Each point is reached from the start by the listed moves, each made once or not at all, plus a little noise. Say if it took an odd or an even number of moves. Then give how often each move was made.
In the rows, 128 means zero.

Moves:
(1): [186,127,132,108]
(2): [128,195,178,148]
Start: [128,136,128,143]
Points:
[189,134,133,127] => odd (1, 0)
[127,138,127,144] => even (0, 0)
[186,195,185,144] => even (1, 1)

Moves:
(1): [185,117,110]
(2): [151,187,148]
(3): [142,98,188]
Start: [96,140,113]
Points:
[113,112,175] => odd (0, 0, 1)
[153,124,98] => odd (1, 0, 0)
[167,99,147] => even (1, 0, 1)
[130,171,192] => even (0, 1, 1)

Moves:
(1): [192,96,150,136,105,112,113,120]
(2): [132,221,126,136,94,125,136,129]
(3): [86,136,198,132,157,107,128,125]
(4): [112,124,123,179,109,134,163,109]
(5): [159,145,122,155,191,123,117,115]
(6): [130,127,156,128,143,190,145,142]
Start: [143,123,138,142,120,100,104,101]
Points:
[162,226,154,226,144,155,156,82] => even (0, 1, 0, 1, 1, 1)
[144,214,142,151,84,98,119,96] => odd (0, 1, 0, 0, 0, 0)

Moves:
(1): [185,137,148,125,122,108,131,112,160]
(2): [128,180,120,109,125,132,140,130,131]
(3): [101,134,176,150,143,131,145,144,133]
(4): [115,144,121,181,90,110,139,136,123]
(5): [147,142,112,155,177,93,127,136,78]
(6): [143,124,133,151,145,177,138,140,123]
(7): [126,124,113,112,136,110,169,133,133]
(8): [142,118,104,113,127,108,113,180,142]
Start: [143,162,111,136,144,101,122,142,148]
Points:
[174,179,131,175,120,27,177,205,199] => odd (1, 0, 1, 1, 0, 0, 1, 1)
[186,236,101,151,103,50,191,140,183] => even (1, 1, 0, 1, 0, 0, 1, 0)
[118,174,128,196,119,68,136,218,163] => odd (0, 0, 1, 1, 0, 0, 0, 1)

Moves:
(1): [141,113,135,123,107,130,151,139,161,115,137,117,131,83]
(2): [105,134,137,125,107,127,106,143,136,158,128,141,116,99]
(3): [143,122,139,120,131,160,109,145,139,100,159,151,166,126]
(4): [109,117,137,156,122,128,135,128,132,125,127,119,125,132]
(5): [132,137,143,138,126,99,157,147,123,141,119,135,113,133]
(6): [134,125,120,116,171,157,120,130,147,107,102,144,124,101]
(7): [107,137,87,125,126,136,150,120,120,159,123,129,139,129]
(8): [111,144,111,141,130,124,118,144,133,105,128,138,135,137]
(9): [108,109,130,119,158,133,126,155,113,143,136,90,105,135]
(10): [121,109,113,134,104,152,150,132,96,143,129,132,87,137]
(11): [116,126,101,146,138,105,132,118,130,132,152,143,106,118]
Start: [153,113,146,146,132,132,153,136,126,136,127,139,130,127]
Points:
[148,90,155,139,106,160,196,186,147,159,97,169,61,41] => odd (1, 1, 0, 0, 1, 1, 0, 0, 0, 1, 0)
[118,93,167,167,79,133,163,160,172,148,131,130,117,60] => odd (1, 1, 0, 1, 0, 0, 0, 0, 0, 0, 0)
[70,87,111,181,89,139,224,222,117,200,128,115,58,92] => even (1, 1, 0, 1, 1, 0, 1, 1, 1, 1, 0)
[119,79,113,143,111,144,249,187,98,193,133,99,66,107] => odd (1, 0, 0, 0, 1, 0, 1, 0, 1, 1, 0)
[118,117,134,187,126,129,148,151,136,109,129,138,136,142] => even (0, 0, 0, 1, 0, 0, 0, 1, 0, 0, 0)
[127,100,159,168,202,166,152,221,148,90,130,148,131,124] => even (0, 0, 1, 1, 1, 1, 0, 1, 1, 0, 0)
[116,109,68,186,96,111,241,175,122,165,149,167,72,98] => even (1, 0, 0, 0, 1, 0, 1, 1, 0, 1, 1)

Moves:
(1): [137,123,136,113,119,149,115,104,147,147,131,135,157]
(2): [126,124,121,118,124,118,119,106,144,121,141,121,148]
(3): [126,134,113,128,127,121,111,117,140,117,140,127,182]
(4): [131,129,105,120,120,116,116,133,129,97,127,131,140]
(5): [106,132,130,107,122,130,154,119,155,155,125,135,125]
(6): [122,125,122,143,128,133,124,140,143,119,120,125,129]
(7): [125,137,139,128,121,124,132,111,139,126,125,134,134]
(8): [133,131,114,135,118,120,129,129,142,136,120,135,127]
(9): [131,112,133,126,140,137,144,131,122,142,125,127,132]
(10): [139,109,121,153,115,137,96,148,119,88,154,141,153]
(11): [144,121,113,135,141,152,122,125,108,127,141,143,121]
(12): [99,143,115,132,110,104,110,99,136,145,91,124,141]
Start: [137,129,121,137,125,124,129,127,123,107,144,103,127]
Points:
[123,123,41,150,71,133,52,91,193,87,141,145,249] => odd (1, 0, 1, 1, 1, 1, 0, 1, 0, 1, 1, 1)
[168,109,92,133,130,163,110,93,139,137,159,128,206] => odd (1, 0, 1, 0, 0, 0, 0, 1, 1, 0, 1, 0)
[118,124,45,140,78,104,78,92,162,81,147,137,185] => odd (0, 1, 0, 1, 1, 0, 0, 1, 0, 1, 1, 1)
